Every row gives one point. Any point is a mix of the corners, with weights that add up to 1. It lies inside the corners' shape when no weight is negative. Is each point inside? If not, which corners have a negative weight?

Corners:
(1): [35,-18]
(2): [34,10]
(3): [-53,36]
Points:
[66,-13] -> outside (3)
[30,-4] -> inside
[50,-10] -> outside (3)
[21,4] -> inside
[60,-30] -> outside (3)

Corners:
(1): [29,-16,51,4]
(2): [-38,88,-24,-83]
(3): [35,-41,-19,30]
(4): [-29,-3,63,-50]
(5): [-48,21,63,-7]
Points:
[17,-8,32,-14] -> outside (5)
[-36,32,19,-49] -> outside (1)
[2,-17,41,25] -> outside (2, 4)
[-10,39,9,-29] -> outside (4)
[-6,52,-17,-51] -> outside (4, 5)
[9,-19,7,9] -> inside
[5,14,21,-21] -> inside
[-25,16,16,-19] -> outside (1)

Corners:
(1): [27,-38,-31,-27,28,-60,37,14]
(2): [3,23,-4,-46,-44,-90,-9,-14]
(3): [22,-3,35,-21,20,35,43,53]
(4): [-1,-26,43,25,17,-60,30,-6]
(5): [-94,-33,21,-18,-84,-18,32,-29]
(6): [-39,51,-71,43,2,-31,-52,-78]
(7): [-6,51,26,97,-41,-7,-23,19]
(8): [-51,32,-3,-49,34,23,-25,66]
(9): [31,-20,0,-57,46,22,-39,23]
Points:
[-11,2,16,-35,13,16,9,21] -> outside (1, 7)
[-22,42,-1,14,36,37,-45,25] -> outside (1, 2, 5)
[-1,3,1,-22,6,1,-6,20] -> outside (4)
[-23,11,-6,-33,7,7,-16,26] -> outside (4)
[6,20,-34,-28,25,-27,-35,14] -> outside (3, 4, 5)
[-34,-32,33,14,-8,-19,59,30] -> outside (2, 6, 9)
[-4,-1,5,14,-8,-30,11,-7] -> outside (8)

Corners:
(1): [52,34,-27,78,45,-39,-31,52,53,23,42,17]
(2): [15,48,-52,4,6,1,-25,-9,59,-89,51,-57]
(3): [35,27,-20,-21,18,-51,19,8,43,-36,-26,-3]
(4): [25,10,0,12,39,-2,42,-16,0,-51,-5,-58]
(5): [-68,-41,-37,29,87,-49,-60,9,-20,96,10,59]
(6): [49,20,-7,-24,-49,25,-9,22,-42,-73,21,-39]
(7): [9,-6,61,-16,-57,11,8,-102,17,86,-6,38]
(8): [-52,-7,40,8,-13,-24,-30,-49,20,48,-41,73]
(9): [13,-7,-28,60,-66,65,82,-7,-37,2,6,-36]
(10): [0,35,36,28,-57,-7,53,-50,-37,-53,30,16]
(11): [38,-19,22,11,-65,-10,30,-51,-57,-30,-26,-44]
(12): [37,73,-6,-1,-9,-43,24,45,38,-25,-13,-57]
(13): [-35,-79,88,28,-62,-54,29,-21,45,43,11,68]
Points:
[-13,9,31,-9,-44,-10,13,-42,-22,25,-41,22] -> outside (1, 2, 4, 13)
[12,15,-5,32,8,-27,-2,9,18,-8,11,3] -> outside (7)
[10,-6,14,3,-11,-26,-7,-28,-5,-10,-1,11] -> outside (9, 12)
[17,21,-5,-1,13,-17,-3,-12,1,-16,2,-13] -> outside (9, 13)
[4,9,10,23,-30,-5,26,-23,-18,-14,10,1] -> inside
[10,-7,8,15,-25,-4,11,-21,-5,-5,7,2] -> outside (12)
[-2,-6,21,13,-25,-7,8,-43,-4,12,8,21] -> outside (12)
[2,-3,-11,37,17,-40,16,14,11,-2,9,-5] -> outside (6, 7, 8)
[15,12,1,32,-27,3,26,-15,-2,-2,13,-3] -> inside

Corners:
(1): [39,69,45,-9,-36,9,-75,-15,30,-55,10,22,-1,17,-27,10,6,-5]
(2): [-57,38,-7,29,37,31,-13,11,-15,5,-54,8,-33,-20,1,-37,8,45]
(3): [-8,62,-7,-11,-58,26,13,-10,4,33,42,-26,7,-32,7,-14,5,36]
(4): [-5,-1,67,22,-16,-40,12,67,-21,-14,-72,106,31,4,-49,65,-18,-26]
(5): [-57,-23,37,-8,-7,-57,-4,-107,-42,13,15,11,7,23,7,-5,0,27]
(6): [-17,19,-66,-38,-48,-50,-46,-38,-28,92,-42,11,23,58,-23,-2,46,13]
(7): [67,-19,66,22,3,-36,64,25,28,25,0,41,-34,-78,-15,17,-46,-75]
(8): [-4,11,27,64,-12,30,12,-63,50,5,1,-44,19,-30,31,44,-56,15]
(9): [-13,60,-3,15,-85,-96,-38,-5,-13,30,15,22,-4,90,31,10,13,-5]
(10): [16,-37,39,-56,46,-40,-27,33,-35,9,4,-31,-79,-32,-11,10,-20,-69]
(11): [31,-50,-1,-42,32,-40,-18,38,-37,-21,-1,-18,-5,-51,-23,-46,33,-11]
(12): [11,-16,50,9,-23,-68,-49,44,42,3,-25,88,38,55,-16,62,-108,-18]
(13): [-16,-27,-38,-5,17,65,2,-1,-33,43,40,-35,-57,14,-24,-20,35,53]
(14): [-32,-87,12,-84,9,-57,-43,27,75,5,10,-1,-26,-18,-20,19,59,-23]
(15): [24,77,32,-48,-2,-90,-35,19,27,-34,17,40,-10,-2,-43,70,-43,21]
(16): [-5,-59,-5,-70,79,-6,15,-27,-13,-29,46,-26,-10,28,-14,-20,-1,-21]
(17): [41,-34,74,-17,48,48,52,-35,4,2,15,-62,-40,-44,37,-16,4,54]
(18): [56,59,94,62,-33,-5,79,-30,39,36,46,-62,42,-24,-15,-50,-52,33]
(19): [35,6,-5,-39,-40,-59,-37,27,-55,-36,-31,-17,-45,37,-64,-24,-13,-52]
Points:
[4,-1,24,-18,-3,-28,-12,3,-4,5,3,8,-13,2,-15,-3,1,-1] -> outside (8)
[7,12,22,-6,-12,-26,0,-6,-1,9,8,-3,-2,-8,-10,-5,-6,6] -> inside
[1,-4,23,-8,0,-30,5,-4,5,19,7,6,-4,-4,-7,9,-11,3] -> outside (1, 19)
[-12,33,29,13,-18,-12,-9,-34,-3,12,7,6,11,27,8,16,-23,31] -> outside (7, 11, 14, 19)
[1,-6,24,0,-6,-15,-10,-2,3,10,-3,6,-6,6,-7,3,-12,-1] -> outside (15)
[3,-1,27,-8,-16,-32,-6,-11,-4,7,-2,0,-5,5,-2,-3,-5,-8] -> outside (13, 15)
[23,33,20,11,-19,-4,12,-2,3,12,7,-2,1,-3,-10,-6,-17,8] -> outside (5, 10, 14)
[9,-6,27,-11,-8,-38,3,2,-5,12,2,4,0,1,-13,7,-10,-3] -> outside (1, 2)
